Every row gives one point. Each copy is the shape, with its points in the same order, turned, moved and blurred by noise. Some copies are also mirrored. Which?

Shape (6 x 2):
-0.25; -0.19
0.02; 0.12
0.44; 0.25
0.70; 0.21
-0.22; -0.16
0.17; -0.19
Copy 1 (6 x 2):
0.27; -0.24
-0.03; 0.04
-0.46; 0.13
-0.72; 0.07
0.23; -0.20
-0.15; -0.28
Copy 1 is: mirrored
Copy 2 (6 x 2):
-0.34; -0.26
-0.05; 0.08
0.37; 0.20
0.61; 0.14
-0.29; -0.22
0.09; -0.25
Copy 2 is: only turned

Shape (6 x 3):
0.46; 0.35; 0.15
-0.15; 0.03; 0.49
-0.41; -0.06; 0.09
0.13; -0.40; 0.12
0.24; 0.32; -0.40
-0.36; -0.08; 0.10
Copy 1 (6 x 3):
0.49; 0.04; -0.51
-0.17; -0.35; -0.53
-0.38; -0.06; -0.18
0.08; -0.42; 0.07
0.29; 0.46; -0.10
-0.36; -0.06; -0.15
Copy 1 is: mirrored
Copy 2 (6 x 3):
0.30; 0.50; 0.03
0.31; -0.27; 0.20
-0.10; -0.38; -0.03
-0.15; -0.03; 0.49
-0.20; 0.51; -0.24
-0.12; -0.34; 0.01
Copy 2 is: mirrored
Copy 3 (6 x 3):
0.51; 0.23; -0.01
0.15; -0.29; -0.42
-0.25; -0.24; -0.15
0.17; -0.52; 0.19
0.11; 0.38; 0.34
-0.23; -0.25; -0.15
Copy 3 is: mirrored

Shape (12 x 6):
-0.11; -0.09; 0.14; -0.41; -0.25; -0.24
-0.12; 0.17; -0.21; -0.29; -0.43; 0.27
0.46; 0.03; 0.12; 0.16; 0.28; -0.40
-0.53; 0.25; 0.00; -0.13; -0.13; 0.36
0.48; 0.03; 0.49; 0.02; -0.08; -0.04
0.26; 0.37; 0.00; -0.12; 0.03; 0.11
-0.24; 0.26; 0.52; 0.04; -0.35; -0.07
-0.49; -0.34; 0.52; -0.09; 0.16; 0.02
0.16; -0.04; -0.44; -0.11; 0.31; 0.31
-0.52; -0.54; 0.40; 0.10; -0.18; -0.50
-0.18; 0.12; -0.29; -0.38; -0.12; 0.21
0.13; -0.26; -0.17; 0.25; 0.03; -0.21
Copy 1 (12 x 6):
-0.20; -0.03; 0.13; -0.30; -0.15; -0.06
-0.13; 0.12; -0.40; 0.04; -0.07; 0.36
0.45; 0.08; 0.48; -0.06; 0.20; -0.58
-0.47; -0.05; -0.20; 0.30; 0.22; 0.21
0.34; 0.13; 0.45; -0.06; -0.06; 0.10
0.19; 0.37; 0.06; 0.08; 0.20; -0.08
-0.23; -0.03; 0.40; 0.27; -0.23; 0.12
-0.42; -0.42; 0.51; -0.14; 0.38; 0.11
0.23; 0.12; -0.24; -0.11; 0.71; -0.07
-0.29; -0.86; 0.40; -0.19; -0.15; -0.30
-0.22; 0.16; -0.34; -0.17; 0.17; 0.08
0.38; -0.31; 0.02; -0.07; 0.22; -0.28
Copy 1 is: only turned
Copy 2 (12 x 6):
0.09; 0.21; -0.55; -0.11; -0.07; 0.10
0.16; 0.40; -0.15; -0.17; -0.64; -0.03
0.56; 0.28; 0.16; 0.18; 0.49; 0.17
-0.28; 0.44; 0.05; -0.45; -0.33; -0.20
0.37; 0.41; 0.18; 0.01; 0.24; 0.66
0.45; 0.51; 0.15; -0.22; -0.09; 0.07
-0.22; 0.69; -0.19; 0.03; 0.00; 0.25
-0.53; -0.01; -0.06; -0.15; 0.23; 0.21
0.50; -0.11; 0.35; -0.28; -0.21; -0.26
-0.51; -0.08; -0.48; 0.41; 0.27; 0.11
0.15; 0.20; -0.19; -0.38; -0.45; -0.21
0.24; 0.00; 0.14; 0.33; 0.13; -0.08
Copy 2 is: mirrored
Copy 3 (12 x 6):
0.09; -0.08; 0.12; -0.29; -0.45; -0.02
0.14; 0.18; -0.20; -0.05; -0.43; 0.42
0.21; 0.22; 0.46; -0.09; 0.29; -0.31
-0.31; 0.00; 0.06; 0.21; -0.39; 0.54
0.41; 0.21; 0.69; -0.10; -0.04; 0.09
0.06; 0.46; 0.18; -0.04; -0.05; 0.20
0.03; -0.06; 0.56; 0.16; -0.55; 0.09
-0.25; -0.58; 0.49; -0.10; -0.11; 0.20
-0.03; 0.22; -0.19; -0.15; 0.42; 0.38
0.06; -0.80; 0.39; -0.02; -0.29; -0.32
-0.15; 0.12; -0.27; -0.13; -0.23; 0.32
0.25; -0.22; 0.05; 0.09; 0.17; -0.17
Copy 3 is: only turned
Copy 4 (12 x 6):
-0.34; -0.17; 0.08; 0.00; -0.44; -0.01
-0.21; 0.33; -0.06; -0.17; -0.38; 0.42
0.31; -0.06; -0.03; -0.06; 0.26; -0.43
-0.47; 0.53; 0.26; 0.17; -0.23; 0.35
0.48; -0.19; 0.38; 0.03; -0.02; 0.03
0.08; 0.21; 0.11; -0.38; 0.02; 0.10
0.14; 0.40; 0.43; 0.23; -0.47; -0.06
-0.38; -0.09; 0.56; 0.62; -0.10; 0.03
-0.30; 0.07; -0.11; -0.18; 0.44; 0.34
-0.32; -0.13; 0.19; 0.93; -0.43; -0.25
-0.51; 0.18; -0.08; -0.16; -0.17; 0.28
0.04; -0.03; -0.23; 0.31; 0.16; -0.09
Copy 4 is: only turned
